Rows are points. Examples show where two turns around zero, p and q, send a point. Write where each new point lands after one turn and then the other. Backwards means that the second turn is done in reverse. Each puzzle has new turns, and all numbers are rounded.

Turn p:
-17, -3 => -17, 1
41, -36 => 31, -45
-24, 39 => -14, 44
Turn q:
-32, 17 => -33, 14
-6, 26 => -8, 25
39, -42 => 43, -38
Where do these land?
q, then p backwards: -5, -60 => 15, -58
p, then q: 26, 13 => 28, 9
q, then p: 14, 5 => 15, 3
q, then p: -42, -8 => -43, -1
q, then p backwards: 7, 49 => -9, 49

Turn p:
-30, -30, -42 => -30, -15, -49
-3, -21, -13 => -5, -17, -17
30, 5, 36 => 26, -8, 38
50, 46, 27 => 54, 30, 39
-42, -11, -38 => -39, 5, -42
-6, 10, 30 => -7, 6, 31
Turn q:
-25, 17, 56 => -35, 5, 53
32, 30, -21 => 24, 40, -15
37, -38, -42 => 51, -22, -38
-8, -20, -11 => 0, -21, -13
-37, 10, 17 => -40, -3, 12
Where do these land?
p, then q: 59, -23, 47 => 53, -30, 50
p, then q backwards: -9, 22, -28 => 3, 26, -26
q, then p: -11, -25, -10 => -5, -23, -17
p, then q: -39, 26, -9 => -40, 24, -9

Turn p:
-50, 63, 15 => 1, 80, 16
7, -43, 19 => -27, -37, 13
23, -31, -2 => -3, -38, -3
16, 36, -10 => 37, 16, -2
4, -25, -23 => -8, -21, -25
Turn q:
4, -10, -23 => 8, -12, -21
-12, -58, 29 => 1, -54, 37
-50, 32, -46 => -54, 11, -51
-4, 0, -13 => -3, -3, -13
6, 26, 27 => -2, 30, 23
55, 10, 25 => 49, 27, 24
Where do these land?
p, then q: -31, 2, -12 => -23, 14, -20
p, then q: -26, -10, 23 => -33, 4, 14
q, then p: 63, 30, 2 => 68, -2, 14
q, then p backwards: -57, -13, -5 => -20, -55, 8
q, then p backwards: 50, -10, -8 => 35, 34, -17

Turn p:
-4, -41, 56, -2 => 0, -28, 63, -6
6, -4, 38, -29 => 1, -2, 32, -36
-53, 12, -7, 32 => -53, -13, -15, 30
-14, -21, -5, -20 => 4, -30, -4, -12
46, 50, -43, -6 => 28, 58, -48, -8
18, 4, -40, 26 => 20, 15, -30, 33
Turn q:
-16, 10, 36, 47 => 17, -19, 34, 45
18, 53, -9, -14 => 7, 55, 16, -8
-29, 11, 4, 32 => -10, -4, 12, 42
-1, -12, 46, -41 => -7, -25, 37, -44
37, -8, -52, -10 => 14, 27, -54, -19
-8, -54, -25, -14 => -20, -34, -45, -17
Where do these land?
p, then q: 2, -31, 25, 13 => 21, -31, 19, 1
p, then q backwards: -42, -21, -25, 6 => -27, -42, -7, 16
q, then p: -30, -3, 51, -4 => -11, -27, 52, -2
q, then p backwards: 39, 11, 43, 45 => 53, -52, 2, 9
p, then q backwards: -10, 33, -35, -55 => 30, -34, -40, -41
q, then p backwards: -15, -6, -44, 2 => -20, 29, -29, 13
q, then p: 56, 16, -14, -9 => 26, 41, -21, -30

Turn p:
-7, -23, 44, -22, 55, -21 => -22, -42, 45, -35, 31, 5
-36, 11, -24, -25, 8, -29 => -43, 1, -14, -15, -2, -35
-28, -2, 18, -3, -18, 25 => -15, 4, 10, 3, -34, 23
40, 46, 17, 44, -14, -29 => 57, 27, 31, 17, 3, -42
-36, -25, -34, -28, -1, 14 => -46, -11, -39, -3, -8, 14
-32, -46, -22, 28, -17, 46 => -20, -22, -28, 51, -24, 45
50, 19, -15, -7, 22, 29 => 25, 35, -9, -6, 45, 23
49, 21, 17, 13, -35, -36 => 65, 8, 6, -13, -10, -35
Turn q:
17, 27, 16, -12, 2, -4 => 23, 25, 12, -5, -6, -8
-76, -23, 19, -41, -5, -14 => -60, -17, 40, -51, 18, -13
14, 42, -40, -15, 22, 11 => 32, 27, -38, -29, 10, 17
-25, -20, 24, 48, -17, 1 => -47, -1, 9, 43, -7, -2
70, -10, -14, 20, 53, 30 => 69, -8, -21, 45, 34, 29
5, 17, -16, -35, -30, 15 => 13, 1, 0, -37, -33, 16
-5, -32, 11, 34, -24, -38 => -29, -25, -2, 34, -15, -39
Where do these land?
p, then q: -72, 28, 27, -35, -28, 36 => -56, 30, 29, -41, -56, 21
q, then p backwards: -2, -42, 51, -2, 8, 23 => -14, -10, 40, 38, 39, 7
p, then q backwards: 25, -3, -29, 16, 20, -14 => 10, -8, -7, 14, 40, -18
p, then q: -17, 22, -16, -18, -8, 6 => -14, 19, -12, -26, -9, -3
q, then p: 70, -19, -33, 12, 55, -20 => 45, -21, -27, 25, 78, -8
q, then p: -26, 35, 7, 28, 1, -11 => -24, 31, 10, 10, -8, -32
q, then p: 58, -3, -54, 30, -10, 7 => 38, 5, -63, 40, 17, 4
p, then q: -11, 23, 32, -26, -34, -7 => 6, 5, 25, -29, -44, -11
q, then p: -25, -41, 14, -6, -4, -20 => -21, -46, 15, -4, -11, -3

Turn p:
-53, -28, -18, 8, -16, -39 => -46, -45, -2, -9, 10, -38
34, -3, 16, -29, -32, 32 => 31, 11, -11, -35, -33, 28
9, 42, 0, -15, 48, 53 => 10, 47, 2, 17, 33, 59
54, -14, -28, -20, -19, 3 => 51, 9, -33, -27, -5, -14
15, 38, -15, 11, -15, 6 => -4, 40, -21, 7, -12, -6
-48, -60, 34, 54, 8, -28 => -28, -82, 30, 42, -15, -17
-10, 26, 11, -10, 27, -27 => -12, 21, 36, 4, 21, -12
Turn q:
37, 11, 3, -10, 15, 38 => 40, -3, 13, -7, 29, -25
-34, 22, 32, 36, 24, -44 => -55, 36, 11, -3, -37, -25
0, -31, -5, -27, -11, 8 => 5, -32, 7, 4, 10, 26
-4, 26, -29, -29, 10, 34 => 30, 7, -6, -44, 23, 12
-13, 47, 45, 11, -3, -74 => -47, 5, -13, -14, -71, -49
6, -54, -56, 0, -6, 23 => 8, -11, -18, 27, 54, 50
47, 35, -25, 0, -25, 45 => 73, 8, -28, -3, 16, -16
-38, -54, 9, 5, -26, 20 => -3, -7, 32, 32, -9, 58
-2, -3, 26, 14, 21, -50 => -50, -3, 3, 9, -17, -30
Where do these land?
q, then p: -13, -4, -22, 27, 53, -12 => -41, 20, 25, 13, 37, 8
p, then q backwards: 31, 10, 68, -24, -45, -10 => -48, 43, 56, -14, -23, 19
p, then q backwards: -9, -2, -3, -45, -21, -8 => -18, 27, -5, -31, 24, -1
p, then q: 4, -4, 13, -34, 11, -26 => -8, -29, 21, -13, -7, -24
p, then q: -3, -50, 26, -49, -27, 51 => 54, -53, 27, -1, 33, 38
q, then p: -36, 12, -27, 59, 15, -7 => -49, 54, -11, 16, 9, 11
q, then p: 15, -23, -38, 46, 7, -22 => -30, 10, -22, 49, 31, -10
q, then p: 11, 60, -17, 20, 5, 35 => 24, 64, 4, -16, 11, -25
